Each point is reached from the start by the listed moves, each made once or not at all, plus a little noise. Say if it took an odd or an even number of moves. Then give how often each move was made.
(in the rows, 128 means zero)

Moves:
(1): [159 147  72 137]
(2): [ 76 155 102 123]
Start: [143  99 166 152]
Points:
[147 101 165 158] -> even (0, 0)
[171 117 113 165] -> odd (1, 0)
[116 143  86 159] -> even (1, 1)

Moves:
(1): [166 128 111 138 127 128 144 123]
(2): [112 136 116 141 159 166 111 102]
(3): [128 168 160 136 114 136 139 128]
(4): [146 126 160 175 143 130 102 134]
(5): [123 102 138  87 179 114 158 107]
(6): [126  97 132 103 135 166 138 142]
(7): [112 116 124 151 129 113 181 148]
(8): [134 131 121 122 155 135 123 152]
Start: [114 152 118 154 122 101 113 149]
Points:
[120 195 141 155 134 117 118 175] -> even (0, 0, 1, 0, 0, 0, 0, 1)
[158 150 156 209 158 142 171 208] -> even (1, 0, 1, 1, 0, 1, 1, 1)
[ 92 114 121 135 175  69 195 149] -> even (0, 0, 0, 0, 1, 0, 1, 0)
[153 166 154 204 161 186 107 137] -> odd (1, 1, 1, 1, 0, 1, 0, 0)
[108 141 180 158 211 172 124 122] -> odd (0, 1, 1, 1, 1, 1, 0, 0)
[151 128 123 199 174 179  96 139] -> even (1, 1, 0, 1, 0, 1, 0, 0)

Moves:
(1): [172 124 130 151 144 114 139 128 142 106  92 119 167]
(2): [137 187  79 142 149 105 168 117 148  91 121 135 130]
(3): [117 137 165  94 135 103 127 107 161  96 142 146 131]
(4): [135 134 142 147 113 149 128 124 136 123 157 143 115]
(5): [116 118 124 133 149 123 120 137 118 127  98 140 137]
(6): [129 121 114 108 131 166 113 137 151 133 128 123 133]
(7): [159 105 143 115 161 129 165  96 130 137 144 134 103]
(8): [152 148 112 127 119 115 124 133 120 117  96 156  91]
(9): [127 109 115 113 121 117 121 145 121 156 127 150 141]
(10): [131 154 132 125 125 144 115 110  99 141 121 165 136]
(11): [139 137 127 129 162  99 116 132 113 140 127 134 124]
(12): [121 117 141  97 141 137  99 172  99 100 130 136 164]
Start: [163  76 133 129 130 111 145 123 131 119 155 126 132]
Points:
[181 119 123  81 202  61 193  67 139  97 139 229 143] -> even (0, 1, 1, 0, 1, 0, 1, 0, 1, 1, 0, 0)
[238 158  72 109 171 121 137 153 122  37  76 191 185] -> even (1, 1, 0, 0, 0, 1, 0, 1, 0, 1, 0, 1)
[242 171  94 156 208  71 129 154  83  40  75 230 170] -> even (1, 1, 0, 1, 1, 0, 0, 1, 0, 1, 1, 1)

Moves:
(1): [138 129 132 139 139 125 119 138 136 118 138 141 134 121 134 114 117 103
 135 126 134 144 116 123]
(2): [130 137 127 141 133 121 132 135 115 126 150 126 137 124 128 123 128 112
 131 119 132 119 136 132]
(3): [129 125 108 140 129 146 137 118 141 126 122 139 115 109 134 132 139 142
 119 127 121 108 145 142]
(4): [117 121 126 128 144 145 151 123 129 139 119 132 113 133 130 120 109 113
 112 139 130 125 122 136]
(5): [118 120 141 125 122 139 136 132 126 125 117 124 124 127 124 125 129 130
 141 129 111 132 130 136]
(6): [141 130 141 122 130 125 116 132 141 121 123 126 134 121 140 127 127 129
 122 134 137 117 147 124]
(7): [136 124 126 124 137 116 145 114 107 115 124 128 138 137 134 121 116 139
 138 128 125 144 110 125]
(8): [117 150 126 120 139 122 103 147 119 122 121 131 148 120  99 123 127 139
 136 140 116 109 121 133]
(9): [114 110 111 118 130 129 145 140 148 129 141 122 113 137 163 133 142 135
 125 151 129 112 124 148]
(10): [117 119 137 109 128 116 124 115 131 131 118 135 133 122 134 131 138 132
 138 125 124 124 116 122]
(11): [123 145 137 112 123 115 116 132 122 159 118 132 108 125 120 117 134 145
 141 107 146 135 140 121]
(12): [114 137 111 140  99 136 146 124 102  99 114 129 122 131 131 123 133 123
  97 120 147 121 131 150]
(13): [127 134 137 118 137 122 105 114 138 137 142 130 119 133 123 143 106 130
 124 120 108 135 122 135]
(14): [103 111 136 125 133 133 127 137 138 144 122 120 143 114 124 146 110 140
 131 133 129 133 128 133]
(15): [130 137 132 114 132 136 146 121 141 136 130 109 122 109 138 127 137 132
 119 137 127 127 135 128]
(16): [132 135 119 153 118 118 133 126 138  87 137 134 120 123 110 101 129 139
 138 125 152 121 138 109]
(17): [120 121 103 123 145 139 110 130 121 126 130 122 133 131 125 122 125 119
 128 126 134 123 127 133]
(18): [153 144 125 118 116 132 124 133 133 135 114 116 139 117 129 134 102 122
 130 139 128 111 133 131]
(19): [114 161 128 124 117 133 141 134 149 134 127 116 140 133 142 107 129 131
 126 108 141 118 129 117]
(20): [123 131 137 129 127 149 126 135 133 118 134 121 126 139 136 133 124 135
 135 122 138 121 118 118]
(21): [135 134 121 131 134 146 126 134 158 111 151 144 123 132 127 146 112 130
 131 123 132 125 147 133]
(22): [113 137 119 131 117 112 114 124 112 133 138 129 127 119 148 128 146 114
 126 139 118 148 131 100]
(23): [137 108 124 129 129 140 126 111 129 134 153 139 141 140 124 121 125 138
 135 161 124 122 128 151]
(24): [124 124 142 123 106 141 135 144 127 147 135 130 120 132 131 126 137 132
 112 106 126 114 130 122]
Start: [123 132 127 162 131 136 119 131 113 132 163 107 124 126 135 141 128 171
 104 137 132 125 135 127]
Points:
[  7 153  99 156 115 188 126 158 108 138 127 120 143  83 150 100 129 153
  66 120 126  92 123 140] -> even (1, 0, 1, 1, 1, 0, 0, 1, 0, 1, 0, 1, 0, 1, 0, 0, 1, 0, 1, 0, 0, 1, 0, 1)
[ 58 168 109  96 172 201 125 167 204 162 168  67 136 105 150 155  44 181
  98 172 110  65 144 184] -> odd (0, 0, 0, 1, 1, 0, 0, 1, 1, 0, 0, 0, 1, 1, 1, 0, 1, 1, 1, 0, 1, 0, 0, 0)
[108 221 130  98 165 180  98 169 169 156 166  78 147  96 141 111  80 174
 117 118 178  44 163 117] -> even (0, 1, 0, 1, 0, 1, 0, 1, 0, 1, 1, 0, 0, 0, 1, 0, 1, 1, 1, 1, 1, 0, 0, 0)
[140 129 102 158 104 193 119 166 193  90 196 132 123 104 133 134 118 229
 115 193 127  22 197 176] -> even (0, 0, 1, 0, 1, 1, 0, 1, 1, 0, 0, 0, 0, 0, 0, 1, 0, 1, 0, 0, 1, 0, 1, 1)
